Each row of a before or after table is a point. The points were changed in one or more steps. Then noise was added and the rows were shuffled. The steps act on how far a point lies along the listed directions, d1 being the first. Write out the steps. A step turns or swaps two directions, mirrors them in a line or flattens them onto one, adds a multiple of one to another, or multiplies one. Angles are multiples of 10 degrees, from the lower direction toward the higher: turns from -170 to 170, lines from 10 to 170 but not 90. Use the fewest steps. Two steps may share a direction if one is a turn and the other turns, adds or multiplies; they go together, in the order done. Otherwise the lowest direction goes first.

Directions:
(1): 0.45, 0.36
(2): -0.36, 0.45
Before (14 x 2):
-0.09, 0.09
-0.07, -0.39
-0.52, -0.19
-0.37, -0.39
-0.58, 0.09
-0.08, 0.58
0.28, 0.48
-0.70, 0.27
-0.12, -0.43
-0.17, 0.27
-0.24, -0.50
-0.35, 0.41
-0.21, 1.02
-0.01, 0.53
After (14 x 2):
-0.29, 0.45
0.08, 0.08
1.08, 0.04
0.31, 0.11
0.40, -0.34
0.60, -0.03
-0.07, 0.50
-0.46, 0.35
0.38, 0.62
0.47, 0.26
-0.42, 0.20
-0.35, 0.08
0.23, 0.48
0.52, -0.07
Steps: turn d1 and d2 by -100 degrees

Directions:
(1): -0.04, 0.23, 0.66
(2): 0.00, 0.66, -0.23
(3): 0.70, 0.02, 0.04
Before (8 x 3):
-0.71, -0.43, -0.14
0.16, -0.07, 0.61
0.53, 0.23, 0.57
0.01, 0.24, -0.35
-1.11, -0.28, -0.09
-0.35, 0.36, 0.07
0.16, -0.15, 0.29
-0.45, 0.25, -0.16
After (8 x 3):
-0.41, 0.21, -0.10
-1.11, -0.45, -0.06
0.19, -0.02, 0.63
-0.07, 0.25, -0.42
0.53, 0.35, 0.51
-0.60, -0.52, -0.07
-0.36, 0.27, 0.06
0.17, -0.13, 0.29
Steps: turn d2 and d3 by -10 degrees

Directions:
(1): 0.57, 0.37, 0.36, 0.25
(2): -0.05, -0.18, 0.61, -0.50
(3): -0.13, 0.66, -0.17, -0.43
(4): -0.56, 0.24, 0.35, 0.41
Before (11 x 4):
-0.75, -0.19, 0.90, -0.23
-0.27, 0.06, -0.09, -0.06
0.31, -0.10, 0.18, -0.43
0.24, -0.23, -0.09, -0.36
0.41, -0.17, -0.37, -0.02
0.07, -0.56, 0.63, -0.96
-0.15, -0.03, -0.05, -0.25
0.55, 0.30, -0.23, -0.21
-0.32, 0.24, -0.32, -0.14
-0.22, 0.74, 0.39, -1.33
-0.14, 0.14, -0.29, -0.05
After (11 x 4):
-0.15, 0.17, 0.03, 0.03
-0.02, -0.20, 0.12, -0.47
-0.20, 0.17, -0.22, 0.04
-0.21, -0.27, -0.12, -0.32
-0.02, -0.30, -0.43, -0.02
-0.36, -0.55, 0.67, -0.81
-0.32, 0.35, -0.24, -0.04
0.13, 0.10, -0.43, -0.35
-0.24, 0.02, 0.02, -0.15
-0.10, 0.04, 1.11, -0.16
-0.35, 0.71, 0.41, -1.31
Steps: turn d1 and d4 by -50 degrees; multiply d4 by 0.7

Directions:
(1): 0.17, 0.05, -0.73, -0.44, 0.48, -0.01
(2): -0.20, -0.57, -0.02, 0.21, 0.28, -0.71
(3): 0.66, 0.18, -0.22, 0.14, -0.48, -0.47
(4): 0.23, -0.25, -0.32, 0.75, 0.16, 0.43
(5): 0.55, -0.61, 0.34, -0.38, 0.03, 0.23
(6): -0.36, -0.44, -0.44, -0.17, -0.65, 0.16
Before (14 x 6):
0.09, -0.19, 0.09, -0.69, -0.10, 0.28
-0.49, 0.58, 0.05, -0.40, 0.17, 0.44
-0.44, -0.03, 0.36, 0.04, -0.56, -0.17
-0.32, -0.27, -0.15, 0.37, 0.08, -0.49
0.94, -0.05, 0.05, 0.09, 0.27, 0.26
0.16, -0.14, 0.54, -0.44, 0.23, 0.44
0.18, 0.38, -0.33, 0.27, -0.02, 0.01
-0.35, -0.01, 0.14, 0.12, -0.62, 0.13
0.27, 0.42, -0.81, -0.09, -0.72, 0.02
0.81, 0.01, -0.61, 0.31, 0.43, -0.20
-0.30, 0.29, -0.41, -0.07, -0.11, 0.97
-0.96, -0.57, 0.58, 0.24, -0.35, 0.45
0.16, 0.73, -0.33, -0.51, -0.27, -0.35
-0.07, 0.10, -0.80, -0.39, -0.50, -0.20
After (14 x 6):
0.19, -0.11, 0.27, 0.51, -0.18, 0.25
0.50, 0.56, -0.08, 0.84, -0.86, 0.30
-0.21, 0.22, -0.09, 0.50, 0.38, -0.33
0.18, -0.41, 0.46, -0.04, 0.80, -0.23
-0.02, -0.52, 0.08, -0.25, 0.04, -0.07
0.38, 0.06, -0.22, -0.34, -0.10, 0.58
0.34, 0.25, 0.39, 0.33, -0.13, 0.42
-0.07, -1.01, 0.16, 0.29, 0.45, 0.19
-0.33, 0.45, 0.01, 0.36, -0.12, -0.52
0.18, -0.69, -0.05, 0.64, -0.37, -0.58
0.33, -0.60, -0.14, 0.35, 0.76, 0.20
-0.91, -0.06, -0.06, -0.24, 0.00, -0.19
0.50, -0.08, 0.29, 0.29, -0.05, -0.71
-0.53, -0.44, -0.35, -0.67, 0.19, -0.01
Steps: mirror d1 and d2 in the line at 20 degrees; turn d3 and d5 by 160 degrees; swap d4 and d6

Directions:
(1): 0.60, 0.06, 0.27, -0.77, 0.30, -0.22, 0.37, -0.10
(2): -0.12, 0.19, -0.30, -0.18, 0.46, -0.50, -0.75, -0.34
(3): 0.36, -0.45, -0.83, 0.14, -0.19, -0.34, 0.31, -0.16
(4): 0.00, -0.03, -0.18, 0.33, 0.90, 0.48, 0.31, -0.21
Before (11 x 8):
-0.36, -0.06, -0.59, 0.43, 0.66, -0.12, -0.53, -0.35
0.46, -0.90, -0.60, 0.62, 0.30, 0.30, 0.76, -0.25
-0.44, -0.14, 0.44, 0.10, 0.04, 0.40, -0.33, -0.06
0.39, 0.23, 0.59, -0.58, -1.00, 0.02, 0.41, 0.43
0.48, -0.05, 0.18, -0.36, -0.39, 0.22, 1.35, 0.13
0.00, 0.10, 0.72, -0.41, -0.09, -0.34, 0.02, 0.29
-0.47, 0.17, -0.16, 0.43, 0.32, -0.05, -0.41, -0.14
-0.16, -0.16, -0.09, -0.16, -0.62, 0.02, 0.06, -0.03
-0.18, -0.07, 0.27, 0.22, 0.25, 0.07, -0.28, -0.43
-0.45, -0.24, -0.60, 0.84, 0.41, 0.36, -0.02, -0.24
-0.34, 0.04, -0.03, 0.51, 0.28, 0.16, -0.46, 0.20
After (11 x 8):
-0.05, -0.13, 0.22, 0.11, -0.29, -0.32, -0.45, -0.33
-0.64, 0.34, 0.10, 0.15, 0.17, -0.21, -0.95, -0.09
0.34, -0.51, -0.28, -0.17, 0.03, -0.47, 0.50, 0.01
-0.10, -0.18, -0.32, 0.11, 0.11, 0.33, 0.32, -0.17
0.32, 0.17, 0.56, -0.37, -0.10, 0.53, 1.29, 0.17
-0.40, 0.19, -0.14, 0.27, -0.08, -0.31, -0.52, -0.04
-0.80, 0.24, 0.45, 0.40, -0.26, 0.21, -0.69, 0.15
-0.34, 0.15, 1.38, 0.13, 0.28, 0.78, -0.10, 0.21
0.76, -0.26, -0.47, -0.03, -0.09, 0.28, 1.14, -0.03
-0.21, -0.47, -0.11, 0.01, -0.60, -0.12, -0.25, -0.05
-0.26, -0.04, -0.10, 0.30, -0.31, -0.24, -0.56, 0.32
Steps: turn d3 and d4 by 130 degrees

Directions:
(1): -0.32, 0.43, -0.09, -0.23, -0.36, -0.78, 0.52, -0.30, 0.19
(2): 0.15, 0.16, -0.32, 0.28, -0.08, -0.43, -0.87, -0.50, -0.24
Before (9 x 9):
0.07, 0.19, 0.15, -0.20, -0.16, -0.27, 0.96, 0.13, 0.30
-0.34, 0.23, 0.46, -0.60, -0.46, 0.06, 1.44, 0.33, 0.46
0.12, 0.06, 0.03, 0.18, 0.10, 0.20, -0.46, 0.02, -0.18
0.37, -0.24, -0.23, 0.23, 0.23, 0.67, -1.01, 0.25, -0.28
-0.18, -0.08, 0.36, -0.16, 0.07, -0.12, 0.56, 0.09, 0.34
0.43, -0.38, -0.06, 0.58, 0.14, 0.12, -1.41, -0.30, -0.26
0.41, -0.46, 0.00, 0.06, 0.35, 1.04, 0.27, 0.28, 0.05
0.01, 0.03, 0.07, -0.08, 0.11, 0.19, 0.30, 0.26, 0.30
0.08, -0.17, -0.02, 0.34, 0.09, 0.90, -0.90, -0.21, -0.21
After (9 x 9):
0.14, 0.07, 0.17, -0.10, -0.10, -0.11, 0.86, 0.15, 0.25
-0.11, -0.10, 0.42, -0.17, 0.13, 0.05, 0.45, 0.14, 0.30
0.05, -0.13, 0.01, 0.33, 0.07, 0.76, -0.85, -0.25, -0.20
0.03, 0.02, 0.10, -0.03, 0.15, 0.25, 0.26, 0.32, 0.27
0.40, -0.51, 0.00, 0.09, 0.43, 1.15, 0.15, 0.31, 0.05
0.13, 0.09, 0.01, 0.16, 0.02, 0.16, -0.42, -0.02, -0.17
0.36, -0.17, -0.20, 0.19, 0.17, 0.56, -0.95, 0.22, -0.26
0.32, -0.24, -0.10, 0.54, 0.06, -0.10, -1.23, -0.38, -0.15
-0.21, 0.09, 0.51, -0.53, -0.33, 0.32, 1.23, 0.45, 0.38
Steps: add 0.3 times d2 to d1

Directions:
(1): 0.16, 0.39, 0.51, -0.73, -0.24, -0.22, -0.70, 0.03, -0.28, 0.39, -0.44, 0.00
(2): 0.61, 0.16, 0.58, 0.18, 0.33, 0.09, -0.01, 0.24, 0.91, -0.22, -0.24, -0.32
(3): 0.26, 0.11, -0.06, -0.17, 0.09, 0.70, -0.29, -0.07, 0.09, -0.39, 0.07, 1.06
Before (14 x 12):
-0.21, -0.24, -0.25, 0.21, -0.17, -0.31, 0.21, -0.22, -0.10, 0.22, 0.03, -0.75
0.03, 0.22, -0.40, -0.53, -0.23, 0.50, -0.53, -0.02, -0.73, -0.26, 0.02, 1.09
-0.30, 0.26, -0.04, -0.83, -0.28, 0.67, -0.64, -0.49, -0.61, 0.08, 0.04, 1.22
0.31, 0.14, 0.18, 0.26, -0.02, -0.18, 0.04, 0.05, 0.62, -0.21, -0.01, -0.35
0.14, -0.53, -0.48, 0.69, 0.38, 0.49, 0.77, 0.03, 0.62, -0.47, 0.46, 0.34
-0.21, -0.29, -0.27, 0.29, 0.01, 0.17, 0.57, -0.06, 0.12, -0.11, 0.19, -0.15
-0.18, 0.03, -0.52, 0.58, 0.17, 0.56, 0.47, -0.39, 0.48, -0.54, 0.60, 0.98
-0.28, 0.02, -0.29, 0.03, 0.18, 0.66, 0.21, -0.31, 0.07, -0.25, 0.03, 0.60
0.06, 0.25, -0.01, 0.13, 0.05, 0.38, -0.30, -0.08, 0.04, -0.35, -0.13, 0.08
0.21, 0.16, 0.06, 0.06, 0.20, 0.38, -0.10, -0.11, 0.17, -0.10, 0.00, -0.01
0.55, 0.38, 0.68, -0.31, -0.01, 0.89, -0.61, 0.38, 0.34, -0.13, -0.33, 0.53
0.14, -0.33, 0.20, 0.64, 0.05, 0.09, 0.64, 0.14, 0.63, -0.24, 0.37, -0.38
0.00, 0.11, 0.20, -0.13, -0.12, 0.65, -0.49, -0.23, -0.10, -0.17, -0.13, 0.76
-0.73, -0.13, -0.31, -0.16, -0.28, -0.87, -0.10, -0.46, -1.11, 0.69, 0.20, -0.47
After (14 x 12):
-0.50, -0.20, -0.55, 0.93, 0.03, -0.23, 0.94, -0.33, 0.39, -0.17, 0.60, -0.28
0.41, -0.04, 0.09, 0.51, 0.27, 1.16, 0.18, 0.32, 0.65, -0.51, 0.17, 0.62
-0.09, 0.04, 0.10, -0.28, -0.34, -0.34, -0.31, -0.21, -0.31, 0.41, -0.24, -0.57
-0.49, -0.19, -0.38, 0.31, 0.19, 0.35, 0.56, -0.31, 0.10, -0.10, 0.08, 0.03
0.32, 0.15, 0.22, 0.19, -0.03, -0.19, 0.01, 0.08, 0.60, -0.26, -0.01, -0.38
-0.21, -0.22, -0.15, 0.43, -0.01, 0.71, 0.09, -0.28, 0.07, -0.38, 0.18, 0.60
-0.14, -0.13, -0.75, 0.02, -0.04, 0.54, 0.04, -0.04, -0.46, -0.52, 0.34, 0.97
-0.30, -0.17, -0.06, 0.07, -0.10, -0.22, 0.37, 0.02, -0.03, 0.22, 0.05, -0.59
-0.44, -0.12, -0.50, -0.12, -0.09, 0.87, 0.08, -0.56, -0.32, -0.28, 0.46, 1.24
0.07, -0.27, 0.41, 0.45, -0.10, -0.35, 0.46, 0.14, 0.50, 0.11, 0.17, -0.87
-0.10, -0.55, -0.34, 0.73, 0.23, -0.37, 0.98, 0.08, 0.53, 0.01, 0.27, -0.83
0.11, 0.06, -0.05, 0.25, 0.28, 0.29, 0.06, -0.11, 0.25, -0.11, 0.13, -0.16
-0.06, 0.11, -0.19, 0.40, 0.10, 0.32, -0.06, -0.05, 0.16, -0.42, 0.01, -0.10
-0.39, 0.27, 0.09, -0.89, -0.43, -0.62, -0.85, -0.50, -1.30, 0.75, -0.11, 0.21
Steps: turn d1 and d3 by 60 degrees; add -0.3 times d2 to d1

Directions:
(1): 0.41, -0.07, 0.34, 0.20, 0.46, 0.25, 0.29, -0.04, -0.80, -0.11, 0.27, 0.30, 0.90, 0.05
(2): 0.18, -0.34, -0.30, -0.56, 0.37, -0.08, 0.90, 0.17, 0.15, -0.02, -0.39, -0.39, 0.10, -0.66
(3): 0.52, -0.78, -0.36, 0.37, 0.24, -0.15, -0.42, 0.81, -0.14, -0.13, -0.23, -0.11, -0.21, 0.33
(4): 0.31, 0.52, -0.20, 0.16, 0.28, -0.56, 0.26, -0.43, -0.02, -0.49, -0.79, 0.28, -0.12, 0.53
Before (11 x 14):
0.43, -0.32, 0.23, 0.65, 0.10, 0.07, -0.30, 0.30, -0.60, -0.38, 0.13, 0.23, 0.22, 0.36
0.49, -0.53, 0.19, 0.09, 0.44, 0.01, -0.04, 0.57, -0.38, -0.09, 0.00, 0.12, 0.36, 0.17
0.25, -0.02, 0.07, 0.12, 0.31, -0.01, 0.52, -0.11, -0.22, -0.10, -0.02, 0.12, 0.49, -0.04
0.10, -0.25, -0.16, 0.07, 0.19, -0.07, -0.10, -0.12, -0.13, -0.14, -0.08, -0.13, 0.07, 0.12
0.16, 0.07, 0.00, -0.10, 0.66, -0.28, 0.70, -0.33, -0.12, -0.28, -0.36, 0.27, 0.33, -0.03
-0.04, -0.24, -0.26, 0.09, 0.15, -0.35, -0.19, 0.20, -0.01, -0.16, -0.36, -0.04, -0.17, 0.28
-0.20, -0.59, 0.25, 0.15, -0.38, 0.58, -0.61, 0.78, 0.06, 0.35, 0.84, -0.21, -0.13, -0.29
0.66, -0.01, 0.62, 0.28, 0.68, 0.31, 0.21, -0.01, -1.10, -0.27, 0.63, 0.54, 1.26, -0.03
0.03, 0.45, -0.08, -0.18, 0.18, -0.10, 0.56, -0.35, -0.07, -0.01, -0.47, -0.07, 0.19, -0.03
0.20, -0.28, -0.04, 0.25, 0.09, 0.02, -0.01, 0.26, -0.09, -0.05, -0.10, -0.16, -0.19, 0.08
-0.08, 0.35, 0.10, -0.19, 0.07, 0.03, 0.18, -0.42, 0.11, 0.14, 0.16, 0.21, 0.39, -0.21
After (11 x 14):
0.02, -0.34, 0.24, 0.06, 0.06, 0.40, 0.26, 0.19, -0.21, 0.25, 0.59, -0.06, 0.56, -0.37
-0.01, -1.13, 1.07, -0.04, 0.06, 1.53, -0.37, 0.90, -1.05, 0.78, 2.38, -0.07, 1.52, -1.18
-0.30, 0.46, 0.36, 0.17, -0.26, 0.22, -0.51, -0.43, 0.01, 0.28, 0.64, 0.42, 0.35, 0.09
0.12, -0.40, -0.21, -0.11, 0.27, -0.02, 0.11, 0.00, -0.10, -0.08, -0.09, -0.27, 0.10, -0.13
-0.12, 0.54, 0.11, 0.07, -0.03, 0.03, 0.08, -0.37, -0.14, 0.08, -0.15, 0.07, 0.18, 0.22
-0.07, -0.67, 0.08, -0.10, -0.16, 0.46, -0.14, 0.80, 0.14, 0.27, 0.55, -0.38, -0.10, -0.53
0.13, -0.31, -0.48, -0.17, 0.42, -0.53, 0.39, 0.19, 0.07, -0.29, -0.78, -0.20, -0.17, 0.04
0.33, -0.98, 0.16, 0.10, 0.16, 0.44, 0.17, 0.77, -0.46, -0.02, 0.47, -0.29, 0.40, -0.55
0.42, -1.21, 0.10, -0.47, 0.52, 0.37, 0.49, 1.03, -0.23, 0.27, 0.28, -0.41, 0.53, -0.76
-0.08, -0.15, 0.17, -0.07, 0.42, 0.07, 0.35, -0.13, -0.14, 0.01, 0.18, 0.19, 0.38, -0.20
0.29, -0.45, -0.20, -0.05, 0.29, -0.02, 0.44, 0.35, -0.02, -0.06, -0.28, -0.35, -0.14, -0.25
Steps: add -1.5 times d1 to d4; add 1.5 times d3 to d2

Directions:
(1): -0.27, 0.63, 0.07, 0.21, 0.53, 0.37, -0.74, -0.73, 0.02, 0.06, 0.37, -0.59, 0.27, 0.20, -0.02, -0.51, 0.30, -0.01
(2): 0.50, -0.16, -0.15, -0.28, -0.12, 0.82, -0.27, 0.40, 0.08, -0.65, -0.39, -0.53, 0.33, -0.08, 0.02, 0.16, 0.10, -0.81
(3): 0.01, 0.04, -0.18, -0.28, -0.22, -0.04, 0.33, -0.28, -0.17, 0.16, -0.26, -0.34, -0.64, 0.78, -0.16, -0.71, -0.76, -0.50
(4): -0.19, 0.21, -0.60, -0.14, 0.25, 0.06, -0.16, 0.64, 0.43, -0.22, 0.67, 0.44, -0.60, 0.10, -0.69, -0.21, 0.38, -0.27
(5): 0.16, -0.58, 0.54, 0.40, 0.62, 0.12, 0.73, -0.09, 0.67, 0.00, 0.18, 0.10, 0.45, -0.11, -0.30, -0.55, -0.09, -0.32
(6): 0.04, -0.51, 0.50, 0.10, 0.56, 0.13, 0.01, 0.10, -0.34, -0.14, -0.33, -0.05, -0.74, 0.67, 0.28, 0.12, 0.86, 0.13
Before (10 x 18):
-0.15, -0.10, -1.08, -0.24, -0.33, -0.64, 0.45, 0.91, 0.57, -0.07, 0.85, 1.05, -1.20, -0.03, -1.09, -0.24, -0.37, -0.60
-0.28, 0.28, -0.33, 0.04, -0.19, 0.12, -0.41, -0.10, -0.05, 0.08, -0.09, -0.12, -0.60, 0.58, -0.13, -0.30, -0.13, 0.11
0.01, 0.04, 0.02, 0.22, 0.04, -0.06, 0.24, -0.32, -0.13, 0.06, -0.22, 0.00, -0.21, -0.06, 0.26, 0.14, -0.06, 0.11
0.45, 0.79, -0.99, -0.42, -0.22, 1.24, -0.52, 0.64, 0.90, -1.15, 0.38, -0.51, 0.60, -0.38, -0.43, -0.07, -0.25, -1.38
0.05, -0.14, 0.02, -0.18, -0.13, -0.37, 0.30, 0.22, -0.11, 0.01, -0.25, 0.68, -0.25, -0.28, -0.09, 0.27, 0.15, 0.32
0.05, 0.39, 0.09, 0.24, 0.18, -0.20, -0.03, -0.44, -0.05, 0.24, -0.07, -0.20, -0.12, 0.34, -0.01, -0.37, -0.37, 0.06
0.26, 0.29, -0.03, 0.04, -0.34, 0.19, 0.27, -0.63, -0.01, 0.27, 0.21, -0.37, 0.25, 0.10, -0.02, -0.32, -0.66, -0.06
0.29, -0.01, -0.55, -0.33, -1.18, -0.23, 0.09, 0.48, -0.38, 0.26, -0.31, 0.50, 0.56, -0.73, 0.37, 0.64, -0.86, 0.15
-0.05, -0.11, -0.09, 0.00, 0.34, 0.11, -0.24, 0.03, 0.08, -0.02, 0.04, -0.05, -0.17, 0.21, -0.07, 0.00, 0.05, -0.25
-0.61, 0.38, -0.62, 0.16, 0.06, -0.31, -0.15, -0.17, 0.26, 0.12, 0.57, 0.13, -0.14, 0.04, -0.31, -0.57, 0.05, 0.10
After (10 x 18):
-0.12, 0.18, -0.38, 0.15, -0.54, -0.57, -0.07, -0.14, 0.14, 0.26, 0.46, 0.39, 0.58, -0.95, -0.04, 0.41, -0.48, 0.21
0.00, 0.58, -0.17, 0.33, 0.09, -0.21, -0.31, 0.01, 0.12, 0.10, 0.32, 0.20, 0.38, -0.42, -0.11, 0.14, -0.01, 0.34
0.00, 0.13, -0.20, 0.20, 0.01, -0.06, 0.14, -0.23, 0.06, 0.04, -0.05, 0.11, -0.20, -0.24, 0.17, 0.14, -0.14, 0.05
0.05, 0.05, -0.07, -0.21, -0.41, -0.39, 0.38, -0.15, -0.11, 0.17, -0.34, 0.38, -0.10, -0.26, -0.10, -0.07, -0.51, 0.10
-0.70, 0.71, -0.70, 0.21, -0.27, -0.32, -0.32, -0.51, 0.37, 0.20, 0.64, 0.06, 0.59, -0.59, -0.28, -0.52, -0.41, 0.22
0.24, -0.12, -0.58, -0.45, -1.24, -0.22, 0.32, 0.40, -0.36, 0.32, -0.46, 0.41, 0.08, -0.32, 0.21, 0.24, -1.15, -0.10
-0.02, -0.19, 0.10, 0.12, 0.48, 0.10, -0.30, 0.01, -0.02, 0.04, -0.10, -0.04, -0.16, 0.17, 0.07, 0.12, 0.19, -0.18
-0.31, 0.41, -0.27, 0.18, -0.24, 0.12, -0.69, -0.01, -0.01, 0.04, 0.02, 0.03, -0.04, 0.04, 0.11, 0.21, 0.14, 0.48
0.58, -0.32, 0.32, -0.09, 0.98, 1.56, -0.49, 0.28, -0.04, -1.29, -0.60, -1.03, -0.55, 0.94, 0.47, 0.23, 1.36, -1.04
0.22, 0.40, -0.21, 0.17, -0.27, 0.11, -0.04, -0.16, 0.18, 0.04, 0.56, 0.12, 0.51, -0.49, -0.05, 0.31, -0.12, 0.25
Steps: flatten d1 and d4 onto the line at 20 degrees; add 1.5 times d2 to d6; mirror d3 and d5 in the line at 100 degrees
